Each row is a point. The points of each table are mixes of a few directions, plus a little noise. Count the directions of each table, and those that both share. Where both have some left over, give the other angles between the two spaces (their principal angles), to ten degrees, smallest first.
In the rows, 128 means zero.

First (6 x 3):
133, 117, 176
143, 86, 75
107, 182, 68
114, 168, 141
146, 80, 119
126, 136, 187
Second (4 x 3):
140, 95, 141
142, 91, 143
93, 220, 90
136, 106, 137
Directions: first 2, second 1, shared 1

First (7 x 4):
121, 129, 130, 121
174, 119, 111, 177
157, 122, 117, 158
153, 123, 119, 155
23, 149, 167, 16
140, 125, 124, 141
129, 128, 128, 129
Second (7 x 4):
144, 160, 112, 111
111, 154, 134, 159
136, 158, 119, 122
128, 139, 86, 131
105, 136, 249, 162
120, 59, 83, 128
153, 91, 113, 82
Directions: first 1, second 3, shared 0; angles 70

First (8 x 6):
130, 67, 106, 178, 77, 99
133, 95, 106, 154, 99, 122
177, 149, 125, 175, 126, 150
46, 125, 151, 106, 114, 64
93, 218, 94, 113, 127, 169
133, 180, 174, 95, 181, 134
161, 112, 140, 100, 159, 148
151, 78, 128, 104, 140, 136
Second (9 x 6):
135, 132, 176, 137, 129, 126
108, 168, 117, 156, 119, 105
199, 62, 41, 153, 148, 108
59, 186, 57, 116, 108, 125
173, 97, 183, 145, 141, 124
107, 145, 167, 115, 122, 139
137, 135, 74, 158, 129, 103
115, 140, 196, 116, 125, 141
121, 87, 141, 56, 132, 181
Directions: first 4, second 3, shared 2; angles 50

First (8 x 8):
108, 148, 95, 151, 7, 166, 140, 128
106, 61, 140, 115, 129, 156, 127, 146
118, 80, 125, 115, 139, 151, 122, 159
109, 72, 144, 143, 108, 150, 123, 141
160, 154, 138, 175, 173, 90, 103, 140
138, 169, 78, 47, 161, 139, 143, 143
159, 168, 139, 158, 176, 85, 114, 121
126, 172, 165, 120, 130, 89, 153, 45
Second (8 x 8):
147, 171, 153, 151, 142, 136, 49, 161
83, 114, 139, 80, 110, 137, 164, 107
184, 100, 105, 181, 132, 115, 138, 109
119, 162, 172, 121, 126, 150, 57, 141
88, 139, 126, 90, 128, 126, 149, 140
151, 142, 97, 157, 152, 107, 130, 163
69, 74, 118, 62, 96, 131, 231, 74
182, 122, 115, 183, 139, 119, 106, 129
Directions: first 4, second 3, shared 1; angles 50, 90

First (10 x 9):
137, 125, 104, 137, 140, 85, 141, 123, 122
144, 122, 85, 144, 149, 50, 150, 120, 117
117, 132, 157, 117, 114, 180, 113, 133, 135
102, 137, 194, 102, 96, 249, 93, 139, 144
126, 129, 134, 126, 125, 139, 125, 129, 130
139, 124, 101, 138, 141, 79, 142, 124, 121
135, 125, 108, 136, 138, 91, 139, 124, 123
139, 124, 99, 139, 142, 75, 143, 123, 121
117, 132, 156, 117, 114, 180, 113, 133, 135
123, 130, 141, 123, 122, 151, 121, 130, 131
Second (7 x 9):
106, 123, 122, 156, 142, 140, 130, 166, 97
122, 119, 126, 135, 135, 127, 132, 159, 108
164, 76, 114, 91, 110, 101, 147, 196, 124
99, 158, 119, 174, 131, 175, 115, 70, 154
124, 123, 112, 146, 120, 153, 128, 117, 148
133, 150, 154, 103, 136, 99, 122, 106, 118
149, 146, 149, 90, 122, 101, 122, 83, 147
Directions: first 1, second 3, shared 0; angles 70

First (11 x 11):
205, 174, 132, 141, 163, 127, 166, 121, 116, 218, 119
125, 171, 135, 108, 123, 143, 118, 123, 192, 152, 106
124, 117, 122, 126, 165, 147, 100, 158, 205, 98, 72
105, 186, 151, 122, 123, 136, 114, 143, 148, 192, 171
147, 99, 115, 134, 125, 109, 155, 122, 64, 143, 148
98, 186, 136, 149, 111, 97, 61, 111, 121, 22, 141
142, 131, 103, 117, 140, 101, 124, 144, 116, 156, 130
26, 113, 114, 70, 58, 116, 92, 138, 153, 119, 172
151, 140, 138, 128, 108, 133, 158, 93, 106, 145, 132
136, 44, 94, 141, 146, 105, 130, 142, 80, 62, 107
148, 46, 170, 173, 148, 197, 188, 114, 108, 102, 110
Second (9 x 11):
140, 115, 152, 107, 155, 113, 103, 120, 135, 118, 151
128, 128, 128, 127, 128, 128, 128, 128, 128, 128, 129
144, 110, 163, 97, 170, 106, 91, 115, 139, 112, 162
144, 110, 162, 97, 167, 107, 91, 116, 139, 113, 161
144, 112, 160, 100, 165, 108, 94, 117, 138, 114, 159
133, 123, 138, 119, 140, 121, 117, 124, 131, 124, 139
142, 112, 158, 100, 163, 109, 96, 116, 137, 115, 156
95, 164, 59, 190, 47, 172, 202, 153, 107, 158, 61
82, 178, 33, 214, 17, 189, 230, 163, 98, 170, 36
Directions: first 6, second 1, shared 0; angles 70

First (8 x 12):
128, 125, 133, 135, 127, 134, 122, 126, 133, 138, 125, 132
125, 109, 167, 179, 123, 171, 82, 116, 159, 203, 106, 156
126, 111, 163, 174, 123, 168, 87, 118, 155, 197, 109, 154
133, 157, 68, 51, 135, 62, 198, 146, 81, 13, 161, 85
130, 139, 103, 97, 131, 101, 156, 136, 109, 82, 141, 111
126, 118, 150, 156, 125, 152, 103, 121, 145, 170, 116, 143
128, 132, 120, 118, 129, 118, 137, 131, 122, 113, 132, 122
129, 133, 119, 115, 129, 118, 139, 131, 120, 109, 133, 122
Second (9 x 12):
164, 126, 142, 119, 150, 126, 130, 127, 142, 124, 110, 135
111, 94, 115, 124, 127, 141, 129, 162, 93, 74, 131, 116
107, 120, 119, 131, 117, 133, 127, 136, 112, 117, 137, 122
63, 98, 98, 135, 97, 144, 127, 161, 75, 84, 154, 107
134, 163, 137, 135, 122, 115, 126, 95, 159, 183, 132, 138
187, 206, 164, 132, 142, 96, 127, 50, 217, 249, 113, 160
73, 118, 105, 138, 97, 136, 126, 141, 95, 115, 153, 114
146, 92, 128, 116, 149, 139, 131, 160, 107, 70, 114, 122
168, 135, 145, 121, 150, 123, 130, 118, 151, 137, 110, 138
Directions: first 1, second 2, shared 0; angles 60

First (10 x 14):
142, 98, 119, 126, 142, 121, 133, 141, 122, 153, 127, 114, 130, 143
151, 108, 122, 111, 133, 115, 114, 131, 123, 163, 160, 137, 136, 151
116, 152, 119, 148, 141, 158, 153, 102, 165, 119, 140, 143, 102, 115
134, 102, 95, 172, 149, 150, 153, 143, 150, 157, 138, 135, 107, 110
97, 137, 124, 146, 143, 85, 105, 135, 153, 118, 93, 97, 128, 97
104, 220, 161, 92, 94, 104, 122, 120, 88, 56, 26, 51, 141, 126
132, 112, 106, 162, 137, 148, 147, 141, 139, 147, 133, 138, 114, 112
144, 66, 148, 115, 101, 127, 103, 160, 82, 134, 158, 168, 161, 138
115, 55, 143, 121, 165, 113, 135, 132, 145, 127, 130, 120, 133, 144
144, 231, 144, 86, 76, 159, 113, 75, 114, 107, 175, 176, 128, 143
Second (8 x 14):
130, 130, 131, 115, 126, 131, 127, 131, 131, 127, 122, 131, 120, 122
144, 97, 104, 196, 121, 90, 157, 77, 98, 120, 182, 95, 163, 136
146, 129, 139, 78, 110, 133, 137, 124, 138, 117, 119, 134, 88, 91
118, 130, 125, 146, 138, 129, 121, 134, 126, 134, 128, 128, 144, 145
137, 102, 106, 194, 126, 96, 150, 87, 102, 124, 174, 100, 165, 142
136, 119, 122, 142, 123, 117, 138, 112, 120, 125, 143, 119, 133, 126
99, 143, 129, 146, 151, 142, 103, 159, 133, 143, 110, 138, 153, 164
114, 173, 167, 7, 129, 184, 91, 199, 175, 134, 46, 178, 58, 99
Directions: first 6, second 2, shared 0; angles 70, 80

First (11 x 18):
124, 164, 142, 125, 146, 156, 154, 147, 148, 128, 111, 92, 101, 168, 159, 118, 90, 120
81, 124, 72, 167, 145, 144, 119, 159, 154, 145, 105, 71, 57, 179, 199, 111, 111, 93
151, 131, 127, 70, 126, 132, 146, 102, 136, 78, 125, 187, 155, 100, 100, 141, 119, 132
178, 141, 158, 150, 121, 73, 162, 143, 122, 93, 183, 187, 152, 65, 85, 145, 150, 165
93, 73, 129, 177, 82, 100, 95, 123, 113, 90, 163, 114, 96, 88, 102, 174, 184, 78
186, 127, 181, 78, 85, 101, 152, 106, 104, 77, 176, 235, 168, 63, 78, 158, 128, 201
106, 147, 136, 116, 152, 181, 105, 122, 121, 212, 75, 57, 137, 202, 161, 87, 99, 130
137, 91, 76, 65, 121, 129, 94, 88, 112, 157, 108, 201, 172, 119, 133, 106, 128, 182
115, 152, 79, 179, 189, 118, 140, 163, 160, 158, 107, 70, 114, 155, 153, 96, 134, 85
120, 112, 148, 149, 117, 115, 122, 117, 124, 90, 144, 111, 139, 92, 75, 161, 170, 73
119, 145, 160, 131, 126, 162, 119, 136, 115, 182, 112, 82, 117, 180, 160, 109, 98, 152
Second (8 x 18):
192, 113, 125, 193, 42, 133, 202, 34, 90, 106, 138, 48, 186, 155, 157, 132, 90, 111
42, 154, 106, 95, 191, 122, 16, 218, 154, 156, 123, 161, 82, 139, 65, 170, 130, 117
139, 130, 110, 167, 53, 130, 133, 98, 99, 133, 126, 62, 169, 158, 157, 145, 117, 123
178, 126, 155, 156, 137, 139, 170, 87, 121, 97, 118, 116, 136, 117, 92, 110, 103, 119
185, 134, 161, 71, 201, 140, 164, 155, 152, 134, 134, 158, 96, 143, 139, 120, 138, 169
127, 152, 142, 138, 99, 143, 87, 169, 114, 133, 74, 118, 139, 101, 133, 96, 177, 158
76, 121, 117, 108, 165, 115, 99, 149, 147, 131, 142, 175, 101, 107, 104, 132, 128, 110
85, 94, 108, 95, 134, 103, 154, 116, 146, 134, 170, 186, 114, 103, 177, 118, 139, 117
Directions: first 6, second 5, shared 0; angles 40, 50, 50, 70, 80

First (8 x 20):
176, 167, 101, 81, 148, 165, 129, 151, 151, 126, 105, 126, 125, 146, 140, 75, 133, 98, 105, 121
145, 188, 131, 127, 108, 149, 141, 117, 120, 101, 106, 150, 115, 138, 133, 92, 112, 129, 130, 106
125, 79, 116, 122, 158, 112, 121, 134, 147, 148, 147, 109, 150, 113, 123, 150, 140, 120, 130, 147
70, 158, 183, 145, 44, 166, 91, 183, 49, 149, 100, 129, 44, 192, 145, 138, 157, 166, 85, 120
94, 67, 75, 171, 194, 109, 153, 61, 178, 106, 155, 120, 207, 35, 76, 161, 131, 128, 177, 150
58, 120, 208, 185, 119, 109, 122, 93, 117, 124, 157, 141, 152, 74, 110, 170, 153, 134, 215, 134
156, 109, 131, 107, 136, 102, 125, 139, 135, 144, 141, 120, 130, 140, 143, 134, 118, 119, 122, 132
201, 137, 79, 86, 117, 111, 142, 147, 125, 127, 113, 127, 100, 184, 155, 103, 79, 132, 61, 113
Second (10 x 20):
108, 100, 87, 150, 134, 113, 116, 104, 124, 103, 120, 143, 173, 131, 74, 160, 75, 129, 103, 98
227, 156, 169, 113, 84, 81, 147, 129, 136, 168, 105, 80, 90, 141, 139, 90, 100, 116, 155, 104
124, 143, 79, 62, 134, 147, 125, 87, 110, 87, 144, 139, 123, 68, 117, 71, 93, 105, 82, 146
167, 188, 150, 146, 106, 125, 169, 130, 168, 103, 130, 141, 124, 123, 97, 132, 110, 118, 179, 108
57, 61, 131, 137, 188, 170, 76, 191, 27, 197, 146, 95, 133, 168, 172, 149, 249, 150, 122, 163
114, 141, 122, 129, 98, 112, 159, 104, 185, 79, 121, 168, 132, 110, 117, 122, 118, 117, 136, 110
129, 138, 126, 122, 85, 99, 165, 103, 182, 86, 115, 158, 125, 115, 118, 109, 121, 112, 140, 101
140, 93, 200, 163, 137, 118, 92, 164, 156, 212, 108, 103, 94, 182, 231, 167, 150, 176, 119, 170
119, 162, 101, 106, 155, 170, 127, 118, 106, 100, 154, 137, 132, 92, 106, 117, 111, 121, 118, 148
96, 99, 117, 156, 159, 145, 105, 152, 85, 146, 137, 119, 156, 152, 110, 163, 151, 139, 127, 127
Directions: first 5, second 6, shared 0; angles 30, 40, 40, 60, 90

First (10 x 24):
145, 140, 121, 121, 111, 147, 107, 138, 112, 137, 162, 127, 126, 128, 119, 130, 105, 128, 142, 161, 107, 92, 142, 127
143, 136, 121, 123, 116, 144, 111, 136, 114, 136, 153, 129, 126, 127, 120, 129, 109, 129, 139, 152, 110, 100, 139, 127
96, 107, 142, 139, 156, 93, 165, 110, 159, 109, 65, 129, 134, 129, 145, 124, 170, 130, 101, 70, 164, 193, 104, 130
158, 147, 115, 116, 102, 161, 94, 145, 100, 146, 186, 127, 123, 127, 114, 131, 89, 128, 152, 182, 93, 68, 150, 126
151, 142, 118, 120, 107, 152, 101, 142, 107, 142, 171, 128, 124, 127, 116, 131, 98, 127, 146, 170, 102, 81, 146, 127
69, 90, 152, 150, 180, 64, 197, 95, 183, 94, 15, 128, 140, 131, 156, 121, 205, 127, 80, 21, 196, 249, 84, 131
110, 118, 135, 135, 143, 109, 148, 118, 143, 117, 96, 128, 132, 129, 136, 126, 151, 129, 114, 97, 149, 163, 115, 129
132, 131, 126, 127, 124, 134, 123, 131, 124, 131, 138, 127, 128, 128, 125, 128, 121, 129, 133, 137, 121, 117, 131, 127
147, 140, 122, 122, 111, 149, 105, 138, 109, 140, 166, 127, 125, 127, 119, 130, 103, 128, 144, 163, 105, 88, 143, 127
127, 127, 128, 127, 129, 126, 130, 128, 129, 128, 126, 129, 128, 128, 129, 128, 129, 128, 127, 126, 129, 131, 127, 129
Second (9 x 24):
131, 107, 124, 95, 114, 132, 145, 124, 124, 120, 130, 116, 109, 136, 142, 147, 138, 128, 125, 128, 100, 111, 95, 124
96, 158, 106, 161, 100, 137, 88, 89, 151, 138, 149, 128, 165, 88, 113, 129, 94, 121, 133, 129, 119, 133, 227, 108
118, 70, 96, 37, 60, 143, 166, 86, 125, 101, 139, 85, 86, 132, 176, 194, 154, 122, 116, 119, 28, 85, 64, 101
176, 148, 110, 167, 113, 128, 113, 142, 87, 148, 158, 118, 134, 128, 133, 93, 128, 121, 140, 157, 128, 147, 107, 132
89, 116, 167, 104, 176, 122, 144, 143, 163, 108, 85, 153, 121, 141, 115, 144, 133, 142, 116, 99, 161, 121, 137, 142
120, 134, 150, 120, 164, 121, 114, 163, 118, 90, 105, 131, 109, 146, 157, 121, 171, 160, 102, 110, 133, 139, 109, 152
146, 132, 135, 179, 151, 104, 154, 126, 135, 163, 110, 142, 155, 128, 99, 93, 118, 105, 141, 124, 192, 177, 116, 130
139, 148, 128, 158, 137, 125, 113, 137, 120, 140, 136, 135, 141, 124, 117, 107, 118, 126, 134, 138, 148, 140, 146, 133
136, 139, 136, 130, 137, 139, 119, 143, 128, 144, 144, 143, 132, 130, 101, 124, 98, 125, 145, 151, 142, 102, 148, 133
Directions: first 1, second 5, shared 1

First (10 x 32):
201, 106, 78, 159, 139, 85, 122, 115, 155, 63, 210, 165, 171, 184, 70, 151, 67, 95, 105, 148, 17, 110, 120, 155, 59, 202, 83, 154, 174, 92, 146, 147
153, 124, 151, 167, 73, 114, 151, 100, 70, 20, 138, 105, 154, 131, 188, 132, 79, 137, 130, 160, 145, 133, 48, 186, 131, 110, 128, 123, 91, 149, 85, 190
144, 131, 105, 86, 116, 93, 122, 87, 115, 160, 139, 144, 113, 113, 87, 135, 141, 153, 130, 141, 146, 113, 167, 113, 137, 153, 143, 107, 135, 98, 150, 120
152, 135, 128, 98, 100, 86, 104, 94, 133, 167, 118, 157, 83, 118, 145, 128, 157, 144, 154, 132, 201, 131, 152, 125, 127, 120, 103, 88, 160, 148, 137, 106
157, 176, 142, 143, 113, 100, 95, 153, 149, 128, 113, 149, 81, 159, 199, 137, 160, 117, 141, 132, 210, 143, 98, 145, 78, 98, 82, 116, 195, 188, 124, 99
118, 147, 136, 145, 150, 146, 117, 171, 155, 139, 115, 128, 118, 147, 151, 128, 145, 109, 125, 115, 133, 137, 118, 123, 105, 113, 113, 143, 155, 151, 128, 106
98, 72, 136, 136, 150, 169, 142, 134, 148, 146, 124, 122, 154, 108, 103, 107, 110, 114, 137, 99, 68, 134, 152, 115, 164, 128, 126, 134, 88, 119, 123, 134
98, 146, 139, 123, 146, 152, 124, 157, 138, 161, 102, 117, 114, 122, 138, 123, 156, 127, 126, 114, 148, 133, 135, 109, 135, 108, 141, 134, 129, 138, 131, 108
40, 100, 173, 108, 135, 199, 155, 136, 105, 181, 62, 82, 126, 62, 144, 95, 154, 151, 146, 95, 157, 141, 149, 97, 222, 74, 182, 116, 40, 134, 108, 131
120, 143, 94, 117, 158, 137, 146, 135, 112, 115, 159, 110, 165, 136, 55, 144, 112, 134, 87, 143, 54, 103, 140, 111, 121, 174, 179, 164, 114, 63, 150, 139
Second (10 x 32):
129, 119, 115, 90, 100, 111, 151, 72, 68, 117, 138, 113, 148, 94, 84, 135, 115, 164, 122, 155, 134, 107, 143, 126, 172, 152, 182, 112, 76, 78, 126, 164
128, 131, 133, 141, 139, 136, 120, 150, 147, 133, 123, 133, 125, 140, 142, 127, 133, 113, 130, 119, 128, 135, 123, 129, 114, 121, 110, 134, 144, 144, 125, 118
130, 121, 140, 144, 162, 185, 124, 213, 126, 147, 96, 132, 191, 140, 122, 141, 148, 56, 142, 120, 163, 124, 128, 123, 140, 132, 134, 135, 106, 126, 62, 146
128, 124, 115, 97, 97, 96, 145, 60, 87, 114, 146, 117, 120, 101, 100, 128, 111, 178, 119, 150, 120, 115, 138, 129, 154, 142, 163, 114, 100, 95, 150, 146
130, 120, 137, 136, 155, 177, 128, 196, 116, 144, 101, 129, 189, 133, 114, 142, 144, 69, 140, 125, 161, 120, 131, 124, 147, 136, 143, 131, 99, 118, 67, 150
126, 142, 124, 137, 111, 80, 116, 77, 172, 115, 155, 134, 48, 138, 165, 110, 116, 179, 116, 118, 87, 148, 117, 134, 85, 106, 84, 132, 187, 164, 199, 85
128, 127, 127, 126, 126, 126, 129, 124, 124, 127, 129, 128, 129, 126, 125, 128, 127, 131, 128, 130, 128, 126, 129, 128, 131, 129, 132, 126, 125, 125, 129, 130
126, 134, 119, 118, 102, 83, 130, 64, 134, 113, 153, 126, 76, 121, 136, 117, 113, 184, 117, 133, 99, 133, 126, 131, 115, 123, 119, 123, 149, 133, 181, 111
125, 152, 144, 191, 159, 122, 85, 178, 249, 135, 131, 154, 44, 186, 219, 106, 140, 107, 128, 80, 91, 173, 99, 134, 33, 77, 17, 156, 246, 228, 178, 45
131, 111, 126, 101, 129, 164, 150, 147, 58, 135, 109, 115, 212, 102, 73, 148, 133, 100, 136, 151, 168, 99, 145, 122, 189, 159, 195, 116, 49, 70, 62, 186
Directions: first 5, second 2, shared 1; angles 60

First (9 x 32):
123, 127, 129, 131, 137, 135, 131, 125, 133, 112, 139, 127, 123, 128, 125, 139, 124, 130, 113, 127, 124, 130, 119, 127, 122, 118, 139, 136, 129, 131, 123, 143
120, 125, 130, 133, 144, 139, 132, 121, 137, 101, 146, 126, 120, 127, 123, 145, 120, 133, 103, 127, 121, 131, 113, 127, 117, 111, 146, 141, 128, 133, 120, 153
139, 132, 125, 122, 109, 114, 122, 136, 116, 163, 105, 130, 137, 128, 134, 106, 137, 122, 159, 129, 137, 125, 146, 130, 142, 149, 105, 111, 128, 121, 139, 97
111, 122, 133, 138, 161, 152, 138, 113, 147, 71, 167, 125, 112, 127, 118, 163, 112, 138, 76, 127, 113, 134, 97, 125, 105, 92, 166, 158, 128, 138, 110, 180
116, 124, 132, 135, 152, 146, 135, 117, 142, 85, 156, 126, 116, 128, 120, 154, 117, 135, 91, 127, 117, 133, 105, 126, 112, 102, 155, 150, 129, 136, 115, 166
151, 135, 121, 114, 86, 97, 116, 147, 103, 204, 78, 132, 149, 129, 142, 82, 148, 114, 195, 129, 147, 120, 169, 132, 158, 175, 78, 90, 128, 113, 152, 61
144, 133, 124, 119, 98, 106, 119, 142, 110, 181, 93, 131, 142, 129, 138, 95, 142, 118, 176, 129, 141, 123, 157, 130, 149, 161, 93, 101, 127, 118, 145, 81
95, 117, 138, 147, 189, 173, 146, 100, 164, 18, 200, 122, 98, 126, 109, 196, 99, 148, 30, 126, 101, 140, 69, 122, 83, 60, 200, 184, 129, 149, 93, 227
156, 137, 120, 112, 77, 91, 113, 151, 98, 219, 68, 132, 152, 129, 144, 72, 153, 111, 209, 130, 151, 118, 178, 133, 165, 184, 68, 81, 128, 110, 156, 46
Second (10 x 32):
136, 122, 118, 115, 121, 109, 130, 74, 46, 147, 181, 113, 74, 174, 129, 124, 109, 132, 157, 149, 147, 79, 95, 157, 122, 108, 155, 134, 114, 108, 121, 50
137, 122, 100, 126, 139, 152, 135, 135, 124, 179, 111, 123, 120, 110, 148, 93, 118, 129, 134, 122, 150, 132, 92, 131, 101, 118, 119, 102, 123, 130, 143, 110
130, 124, 109, 131, 139, 152, 135, 140, 137, 159, 112, 126, 128, 109, 141, 106, 119, 129, 123, 117, 136, 137, 106, 125, 111, 118, 121, 111, 129, 134, 138, 128
132, 138, 159, 117, 113, 83, 101, 62, 81, 70, 171, 128, 117, 182, 108, 167, 136, 131, 162, 152, 117, 97, 151, 142, 169, 125, 147, 176, 108, 104, 101, 116
125, 127, 126, 132, 141, 140, 122, 77, 90, 120, 170, 116, 96, 156, 125, 142, 104, 143, 129, 127, 120, 101, 99, 135, 137, 86, 152, 153, 119, 115, 109, 113
144, 131, 117, 118, 129, 131, 120, 145, 150, 159, 77, 135, 156, 101, 143, 97, 144, 118, 153, 129, 149, 152, 124, 124, 119, 147, 97, 106, 114, 130, 146, 139
111, 129, 151, 137, 105, 105, 147, 200, 182, 94, 110, 141, 157, 108, 111, 145, 152, 114, 91, 125, 109, 156, 191, 114, 129, 181, 120, 114, 161, 152, 140, 157
114, 147, 189, 139, 108, 95, 107, 183, 234, 23, 76, 159, 218, 101, 98, 182, 181, 116, 103, 121, 80, 187, 236, 91, 182, 186, 99, 159, 144, 145, 118, 249
121, 118, 98, 140, 157, 180, 140, 120, 120, 166, 142, 115, 100, 117, 142, 113, 93, 145, 103, 106, 128, 121, 74, 126, 106, 79, 141, 121, 133, 131, 125, 121
128, 120, 113, 126, 126, 132, 144, 144, 116, 160, 131, 123, 112, 124, 135, 108, 121, 124, 125, 130, 142, 124, 114, 135, 105, 133, 131, 104, 136, 132, 140, 95
Directions: first 1, second 4, shared 0; angles 30

First (11 x 32):
116, 122, 111, 106, 171, 89, 122, 132, 162, 159, 86, 153, 135, 159, 191, 70, 178, 116, 128, 125, 139, 139, 96, 102, 102, 115, 173, 157, 99, 136, 127, 130
120, 127, 101, 138, 104, 126, 133, 120, 123, 110, 131, 102, 109, 104, 108, 151, 110, 129, 114, 146, 128, 113, 153, 132, 145, 127, 109, 135, 125, 127, 128, 125
123, 106, 113, 105, 128, 87, 95, 139, 110, 113, 123, 113, 118, 100, 145, 127, 127, 79, 112, 161, 136, 68, 129, 129, 136, 110, 132, 154, 99, 144, 149, 125
117, 134, 108, 137, 135, 128, 160, 118, 158, 145, 113, 134, 123, 152, 140, 112, 149, 156, 120, 117, 129, 168, 123, 112, 114, 129, 138, 134, 132, 113, 120, 127
118, 142, 104, 140, 138, 133, 147, 116, 161, 145, 104, 134, 126, 148, 139, 108, 146, 157, 132, 117, 130, 165, 129, 115, 122, 133, 139, 133, 125, 125, 106, 130
138, 136, 135, 138, 105, 149, 104, 128, 103, 104, 144, 111, 126, 95, 91, 160, 91, 122, 142, 137, 123, 100, 154, 150, 158, 138, 101, 113, 131, 143, 118, 130
125, 90, 163, 133, 95, 129, 249, 129, 115, 132, 201, 125, 111, 171, 109, 167, 142, 163, 48, 110, 117, 188, 102, 110, 69, 111, 113, 116, 199, 31, 209, 109
135, 154, 128, 136, 141, 150, 86, 125, 135, 131, 104, 137, 143, 120, 124, 116, 118, 132, 173, 120, 128, 125, 139, 140, 152, 145, 130, 117, 113, 165, 84, 138
149, 141, 175, 133, 128, 163, 109, 134, 108, 126, 148, 143, 150, 128, 105, 141, 108, 132, 158, 108, 120, 132, 125, 147, 135, 144, 119, 95, 147, 136, 117, 133
123, 108, 123, 111, 129, 98, 126, 136, 119, 124, 131, 122, 120, 122, 144, 126, 136, 102, 106, 144, 133, 102, 120, 122, 120, 112, 134, 146, 118, 123, 154, 123
144, 149, 149, 132, 133, 154, 76, 132, 114, 120, 123, 135, 146, 109, 111, 131, 104, 119, 174, 122, 125, 108, 139, 150, 156, 145, 121, 108, 120, 164, 96, 137
Second (11 x 32):
102, 131, 165, 131, 70, 111, 141, 122, 116, 154, 141, 120, 112, 111, 101, 104, 124, 140, 101, 107, 96, 175, 107, 146, 140, 147, 94, 142, 123, 108, 163, 131
158, 110, 158, 134, 163, 124, 114, 91, 125, 123, 169, 139, 135, 118, 125, 136, 120, 114, 131, 106, 148, 90, 120, 104, 123, 119, 84, 133, 136, 149, 122, 114
126, 122, 161, 115, 137, 143, 98, 132, 119, 123, 126, 107, 134, 126, 136, 100, 104, 128, 136, 141, 132, 122, 123, 159, 165, 135, 106, 132, 120, 162, 119, 131
129, 146, 36, 124, 160, 145, 140, 172, 150, 104, 69, 136, 138, 160, 161, 162, 151, 127, 155, 171, 146, 112, 165, 117, 102, 110, 226, 103, 129, 117, 96, 137
111, 141, 96, 133, 99, 118, 156, 143, 135, 136, 110, 134, 119, 133, 121, 139, 146, 137, 118, 129, 112, 156, 133, 123, 109, 131, 160, 124, 128, 93, 141, 133
126, 112, 207, 126, 109, 122, 107, 99, 108, 143, 169, 113, 124, 104, 108, 93, 102, 129, 113, 103, 117, 136, 100, 149, 161, 143, 50, 147, 125, 150, 147, 123
165, 118, 112, 144, 170, 117, 138, 94, 138, 119, 160, 160, 134, 127, 127, 167, 144, 112, 133, 105, 152, 84, 133, 73, 86, 108, 121, 124, 143, 122, 118, 112
114, 141, 94, 139, 95, 110, 166, 134, 136, 141, 120, 144, 116, 129, 115, 147, 153, 135, 112, 117, 110, 157, 132, 109, 95, 129, 156, 126, 132, 82, 147, 130
116, 134, 115, 114, 133, 147, 112, 159, 129, 118, 94, 110, 134, 140, 146, 114, 119, 132, 142, 160, 130, 131, 139, 158, 151, 131, 158, 121, 119, 145, 113, 138
160, 115, 132, 143, 159, 115, 134, 90, 132, 125, 167, 153, 131, 121, 121, 156, 137, 114, 128, 99, 146, 92, 125, 82, 97, 114, 103, 130, 141, 126, 126, 113
99, 137, 134, 105, 114, 154, 101, 171, 121, 123, 83, 91, 132, 138, 147, 89, 106, 139, 139, 170, 119, 151, 133, 189, 179, 142, 150, 125, 111, 155, 117, 145
Directions: first 4, second 3, shared 0; angles 40, 60, 80
